Every row gives one point. Each copy is the shape, with its points in the same order, turned, moved and blurred by noise. Say if it was mirrored as well.
(in the rows, 128 means zero)

Shape:
[[136,178,175],
[129,123,104],
[133,60,96],
[57,129,98],
[126,92,106],
[167,205,169],
[79,154,200],
[133,125,175]]
Copy 1:
[[116,81,162],
[137,151,120],
[197,198,103],
[102,203,168],
[163,164,110],
[105,47,138],
[137,126,226],
[165,121,158]]
Copy 1 is: mirrored
Copy 2:
[[196,104,105],
[112,134,127],
[71,113,156],
[84,124,55],
[108,116,145],
[241,133,115],
[172,57,71],
[165,80,127]]
Copy 2 is: mirrored
Copy 3:
[[186,116,165],
[122,140,103],
[70,109,89],
[161,110,52],
[104,116,100],
[190,151,191],
[207,61,133],
[147,89,151]]
Copy 3 is: mirrored
Copy 4:
[[125,182,74],
[121,104,111],
[146,79,163],
[51,96,119],
[126,94,137],
[146,190,40],
[71,201,114],
[124,166,131]]
Copy 4 is: only turned

Shape:
[[144,105,157],
[132,132,108],
[66,186,97],
[62,141,107],
[166,151,151],
[94,151,114],
[98,78,157],
[150,130,144],
[145,92,232]]
Copy 1:
[[149,84,123],
[141,135,110],
[124,196,174],
[163,164,170],
[103,97,102],
[139,158,150],
[190,81,153],
[128,96,112],
[128,7,151]]
Copy 1 is: mirrored
Copy 2:
[[139,147,159],
[142,101,123],
[107,87,55],
[76,94,90],
[178,146,122],
[122,106,99],
[81,142,166],
[156,138,140],
[129,229,168]]
Copy 2 is: only turned
Copy 3:
[[180,128,145],
[148,137,92],
[63,170,88],
[65,131,120],
[172,175,115],
[103,147,104],
[137,98,163],
[165,151,125],
[200,144,208]]
Copy 3 is: only turned
Copy 4:
[[87,164,144],
[131,133,111],
[104,97,26],
[111,144,43],
[97,105,153],
[108,127,75],
[75,201,109],
[100,134,134],
[26,181,178]]
Copy 4 is: mirrored

Shape:
[[189,172,148,66],
[108,108,92,173],
[131,89,163,131],
[157,83,88,105],
[57,171,81,174],
[64,139,135,213],
[119,106,130,83]]
Copy 1:
[[199,173,114,168],
[67,118,97,107],
[150,131,119,79],
[125,175,57,109],
[32,121,162,147],
[56,79,163,101],
[148,190,114,102]]
Copy 1 is: only turned
Copy 2:
[[156,115,79,47],
[88,176,139,158],
[146,100,119,148],
[172,177,97,129],
[46,189,182,124],
[37,131,168,170],
[172,135,141,114]]
Copy 2 is: mirrored
Copy 3:
[[121,211,87,95],
[146,97,117,184],
[109,132,166,125],
[119,101,107,106],
[207,126,109,227],
[162,121,161,238],
[151,135,124,101]]
Copy 3 is: mirrored

Shape:
[[90,58,158,149,86,116],
[88,80,168,229,147,93],
[147,133,99,139,77,118],
[174,85,106,135,141,30],
[82,221,204,224,134,115],
[88,89,92,108,104,95],
[83,103,138,116,180,166],
[101,123,95,113,204,172],
[140,114,134,93,156,131],
[111,164,140,151,132,155]]
Copy 1:
[[118,73,114,160,73,115],
[63,86,151,199,115,60],
[148,172,109,134,127,135],
[153,100,92,128,201,71],
[79,200,209,169,69,9],
[104,108,89,92,117,126],
[90,92,200,90,113,134],
[83,115,209,68,151,149],
[144,103,166,88,138,122],
[112,167,187,120,107,110]]
Copy 1 is: only turned
Copy 2:
[[90,98,107,167,73,92],
[141,139,129,238,48,131],
[151,97,148,113,111,117],
[179,86,79,151,111,193],
[121,185,243,170,17,172],
[142,121,71,108,89,105],
[81,196,108,149,126,119],
[118,226,107,126,154,128],
[105,149,111,124,153,160],
[109,175,171,129,113,125]]
Copy 2 is: mirrored

Shape:
[[41,95,181,69,182,137,108,136],
[183,120,161,144,158,135,172,173],
[95,114,72,154,131,140,103,137],
[158,183,74,48,77,65,188,52],
[95,93,148,61,198,199,95,153],
[124,192,102,126,42,109,173,112],
[130,158,137,142,181,133,101,107],
[118,93,171,138,138,192,91,99],
[117,114,156,87,150,146,53,157],
[127,133,179,57,182,167,96,181],
[140,180,71,105,69,75,152,81],
[134,80,107,155,144,166,121,135],
[105,175,69,172,95,102,158,82],
[173,77,158,162,139,100,120,158]]
Copy 1:
[[58,153,131,96,83,156,142,63],
[195,67,166,76,172,125,105,84],
[146,136,141,185,146,134,113,140],
[228,167,16,74,151,161,179,188],
[66,90,94,133,131,179,101,36],
[233,138,98,107,91,161,127,201],
[174,158,128,124,150,135,93,62],
[162,101,115,169,86,120,107,39],
[86,121,91,114,132,125,52,76],
[90,95,104,83,120,166,63,58],
[225,167,64,122,140,140,140,183],
[152,90,140,176,153,121,130,88],
[226,184,117,160,141,132,147,165],
[167,88,148,109,147,57,111,76]]
Copy 1 is: only turned
Copy 2:
[[71,174,149,137,145,35,100,131],
[103,138,140,157,129,188,187,124],
[140,116,72,83,136,127,102,147],
[222,187,125,161,15,173,60,81],
[38,196,140,85,158,91,118,113],
[168,96,124,144,25,178,78,145],
[121,163,123,140,168,164,90,158],
[62,117,122,128,169,135,79,100],
[99,142,177,78,169,107,98,118],
[63,190,195,94,146,114,136,133],
[219,136,115,138,47,178,65,119],
[102,114,79,107,154,146,135,110],
[183,116,65,152,82,171,69,163],
[140,99,140,147,175,157,172,105]]
Copy 2 is: only turned
Copy 3:
[[95,57,171,104,160,204,106,179],
[166,93,167,171,174,88,161,103],
[141,163,88,110,125,145,103,132],
[161,150,174,135,16,190,214,36],
[163,65,171,95,190,199,73,140],
[118,180,154,195,61,159,177,69],
[105,96,150,108,142,125,114,75],
[138,77,152,148,132,134,41,120],
[123,123,199,98,148,145,86,145],
[139,98,227,107,205,174,105,133],
[135,167,143,147,32,153,181,61],
[172,107,113,133,139,114,106,128],
[107,154,82,161,63,149,163,66],
[143,97,165,135,133,55,136,140]]
Copy 3 is: only turned

Shape:
[[135,102,135,120,162,159,153,169,126],
[131,92,53,112,82,124,150,145,116],
[94,87,131,141,132,155,147,177,161],
[150,147,121,130,154,72,123,172,171],
[153,194,134,120,30,98,142,157,158],
[91,136,132,118,138,147,123,7,172],
[148,94,114,168,110,154,133,153,155],
[102,136,117,165,161,172,81,99,152],
[133,104,142,176,113,162,99,165,170],
[118,122,130,125,139,147,113,167,169],
[137,88,130,110,114,144,98,170,137],
[138,92,117,115,157,165,137,164,162],
[136,89,134,182,93,133,112,161,79]]
Copy 1:
[[168,113,154,98,121,114,144,122,159],
[122,85,130,60,126,150,81,122,83],
[142,153,140,61,130,107,153,134,141],
[163,162,143,138,183,111,78,130,134],
[96,143,47,122,135,147,41,135,159],
[104,170,138,181,86,198,180,138,69],
[133,124,138,80,146,141,128,178,147],
[108,147,160,136,162,178,191,132,133],
[110,153,144,86,158,140,146,171,175],
[134,165,151,96,146,133,130,121,158],
[106,132,175,86,129,124,111,127,159],
[167,139,171,82,123,137,138,132,151],
[80,71,138,95,159,93,133,164,148]]
Copy 1 is: mirrored
Copy 2:
[[100,126,130,174,146,174,161,161,137],
[171,86,120,93,175,145,181,126,141],
[162,118,136,196,142,169,162,150,127],
[126,79,91,166,85,119,126,143,179],
[134,97,108,135,88,74,183,39,139],
[138,179,111,151,199,78,46,117,114],
[168,151,126,155,127,148,178,141,162],
[150,174,130,168,144,85,114,191,116],
[167,158,154,183,104,126,168,149,152],
[128,115,137,191,131,121,153,151,148],
[133,110,177,145,128,137,166,149,160],
[123,120,134,181,162,154,164,167,164],
[166,151,152,102,88,172,175,148,115]]
Copy 2 is: mirrored

Shape:
[[177,100,173,122,155,107,140,114,65,101,135],
[73,108,93,165,147,103,86,113,114,82,95],
[83,154,121,138,123,144,101,99,190,68,180],
[138,193,123,78,160,175,193,237,157,126,203],
[155,169,74,119,174,194,149,179,89,205,92],
[132,167,25,109,155,211,187,146,124,133,145],
[158,70,158,175,118,152,135,130,104,125,105],
[79,131,108,133,138,126,135,84,177,104,211],
[145,97,107,128,87,98,60,106,140,111,123],
[144,78,181,85,127,147,174,180,119,128,132],
[147,119,112,95,164,116,173,153,161,130,113],
[169,174,162,76,133,150,199,171,127,90,84],
[124,147,130,45,127,171,179,180,95,137,120],
[133,154,144,63,185,201,153,158,164,133,158],
[73,151,137,149,99,92,118,78,169,118,153]]
Copy 1:
[[214,138,111,154,105,106,102,117,96,159,112],
[146,145,94,127,140,111,119,121,132,19,101],
[141,116,140,75,164,93,201,112,104,89,174],
[147,118,145,113,194,208,143,206,93,202,231],
[84,157,177,182,148,196,59,189,102,155,139],
[109,192,186,190,160,200,142,159,117,116,194],
[154,114,121,150,81,148,115,110,157,133,86],
[160,99,150,135,197,97,204,119,129,96,160],
[136,160,120,94,156,103,123,73,140,105,93],
[204,121,143,110,113,185,136,174,149,182,101],
[161,165,137,127,148,132,113,177,158,155,151],
[163,183,117,105,85,147,127,216,102,184,175],
[159,176,152,119,147,193,138,210,91,176,120],
[159,112,208,111,148,151,135,189,93,166,192],
[122,117,104,111,162,55,189,126,136,94,110]]
Copy 1 is: only turned
Copy 2:
[[143,181,128,119,158,72,109,98,99,103,127],
[89,68,135,162,120,81,142,149,122,161,93],
[148,57,95,146,74,135,187,79,156,129,104],
[218,113,103,46,48,200,66,103,157,124,170],
[122,138,212,88,95,201,87,146,93,168,199],
[121,65,168,69,118,233,99,96,124,141,160],
[146,175,136,152,144,135,139,138,70,139,82],
[167,43,121,114,87,125,185,78,130,95,100],
[86,115,92,173,102,112,173,143,91,96,124],
[161,181,123,96,81,142,75,118,89,93,82],
[137,132,162,103,97,156,103,150,153,77,111],
[119,198,117,65,99,166,86,114,177,132,115],
[110,152,139,47,58,163,66,99,109,125,133],
[169,132,165,108,45,181,86,65,149,112,138],
[135,85,121,112,78,92,223,126,129,122,89]]
Copy 2 is: mirrored
Copy 3:
[[160,88,202,176,118,81,107,111,123,133,129],
[144,184,109,142,96,125,61,141,148,152,88],
[80,167,143,105,66,168,65,121,73,103,129],
[76,126,166,125,225,164,159,107,7,72,120],
[144,120,83,180,231,173,154,75,129,104,152],
[97,112,100,181,177,227,143,113,102,63,101],
[187,74,137,127,109,125,110,120,124,162,141],
[52,141,122,142,61,144,86,141,67,102,132],
[128,144,130,94,64,101,114,87,161,119,103],
[113,57,179,105,182,104,124,134,101,145,132],
[102,133,159,135,164,133,157,161,125,109,132],
[125,122,234,134,197,180,153,117,114,136,130],
[78,89,171,142,222,157,128,86,116,128,113],
[78,106,160,123,197,163,98,118,82,67,175],
[70,170,131,129,51,139,98,115,99,163,140]]
Copy 3 is: only turned
Copy 4:
[[129,105,165,109,67,163,150,195,83,125,128],
[81,115,126,181,144,158,157,128,123,55,152],
[63,120,134,79,140,121,140,97,162,89,205],
[149,96,185,73,73,75,195,118,249,203,155],
[174,132,123,152,75,126,165,94,182,181,37],
[191,149,105,102,80,99,199,64,201,114,111],
[144,102,167,148,83,140,81,132,92,112,126],
[80,160,124,96,102,125,158,96,149,110,230],
[108,98,126,140,167,136,137,113,62,123,167],
[178,70,161,120,70,141,108,175,154,161,166],
[168,140,157,132,131,147,145,161,169,156,154],
[182,98,155,80,117,94,132,205,192,137,102],
[173,72,101,107,81,107,160,164,191,170,122],
[148,112,135,62,90,155,148,114,221,173,140],
[49,153,113,129,136,101,113,134,132,116,195]]
Copy 4 is: mirrored

Shape:
[[126,128,128,125,127,121,128,249,117,129,95,122],
[133,135,122,125,165,128,113,108,119,141,115,123],
[114,117,125,123,154,111,145,131,124,125,131,131],
[108,125,128,132,136,156,128,103,153,122,133,135],
[112,113,94,136,126,122,104,104,118,132,131,134],
[133,119,131,125,128,111,110,106,157,124,127,141],
[140,113,127,119,119,135,127,139,140,149,133,128],
[123,130,129,112,131,119,155,104,126,125,91,105],
[116,110,95,107,127,125,120,142,136,146,127,141],
[131,122,130,131,116,119,151,128,116,114,140,107],
[115,113,123,133,127,119,125,122,133,122,106,132],
[111,114,130,103,143,149,105,101,133,121,126,135],
[108,132,124,108,120,120,116,110,175,125,138,100],
[131,124,104,125,156,141,128,101,148,115,126,140],
[113,129,121,133,141,139,117,108,140,125,133,132],
[114,151,125,121,121,121,142,106,123,132,127,139],
[105,109,129,123,127,118,128,137,126,148,130,134],
[115,130,124,57,118,122,107,147,131,117,112,135]]
Copy 1:
[[133,60,95,134,151,106,207,102,104,137,156,97],
[127,122,149,136,120,121,118,106,156,103,136,142],
[137,109,129,142,111,143,134,142,138,116,149,132],
[139,152,150,117,122,141,112,129,125,104,129,107],
[135,136,118,109,115,119,96,116,158,126,138,125],
[133,148,121,160,132,133,102,113,133,112,125,117],
[112,110,110,133,138,124,118,118,114,109,132,109],
[124,123,152,154,119,111,140,147,157,123,108,123],
[133,112,116,129,117,106,104,123,121,122,156,109],
[129,125,106,127,128,133,145,157,136,110,117,127],
[138,128,132,138,123,130,124,124,149,132,124,109],
[132,143,158,123,147,128,103,128,143,115,143,118],
[113,180,128,143,125,115,129,125,125,104,145,116],
[155,133,146,132,114,128,103,126,135,90,135,114],
[137,145,143,119,123,133,116,115,139,109,133,122],
[132,133,142,131,113,123,120,138,120,133,114,151],
[112,117,120,130,119,135,123,123,128,130,146,118],
[139,133,134,154,170,85,126,139,116,141,160,126]]
Copy 1 is: only turned
Copy 2:
[[124,154,60,126,170,118,112,160,111,104,203,89],
[102,115,136,146,115,131,127,129,147,128,131,140],
[130,128,133,134,141,126,150,140,145,125,127,111],
[126,136,160,123,145,111,132,124,122,132,115,157],
[146,130,137,154,134,106,114,127,167,136,119,148],
[122,121,135,125,150,115,114,102,144,140,103,127],
[137,126,128,147,147,122,111,122,110,145,134,120],
[129,142,111,139,125,157,148,119,128,119,105,143],
[146,127,130,158,165,119,123,116,143,134,151,129],
[157,143,118,121,122,130,133,142,126,144,117,118],
[131,137,117,137,146,115,126,123,141,117,111,134],
[115,143,153,142,128,102,138,100,138,135,126,145],
[121,148,134,119,164,135,130,109,138,173,111,149],
[127,103,147,125,136,114,143,115,140,128,124,154],
[123,131,151,128,139,114,125,127,142,135,120,148],
[143,143,151,126,132,149,118,123,143,120,119,132],
[134,146,135,154,155,120,122,135,137,129,126,113],
[127,165,118,137,148,131,134,73,143,134,164,116]]
Copy 2 is: only turned
Copy 3:
[[180,92,93,143,105,71,176,178,129,126,132,184],
[116,115,137,105,134,111,106,110,119,108,141,129],
[124,119,122,140,121,131,111,126,140,111,129,136],
[112,141,127,125,147,124,122,137,146,122,140,98],
[120,113,147,138,146,120,117,123,112,102,106,103],
[123,107,119,117,135,116,111,109,136,142,123,92],
[114,116,135,125,113,119,141,144,125,145,132,125],
[114,96,134,124,168,142,105,130,139,132,141,145],
[113,108,146,149,120,96,132,142,128,126,118,122],
[142,117,121,142,137,153,130,136,115,141,135,129],
[122,102,120,133,148,119,120,136,137,119,120,119],
[117,120,151,118,136,110,95,144,133,117,140,100],
[126,135,134,142,153,105,97,118,141,172,130,112],
[100,120,116,135,141,116,116,115,135,104,151,104],
[124,135,135,128,143,115,109,125,135,116,134,107],
[139,114,154,127,148,142,130,114,149,119,138,120],
[130,111,139,131,112,116,125,139,139,125,106,125],
[148,78,160,149,125,90,96,154,151,139,155,124]]
Copy 3 is: only turned
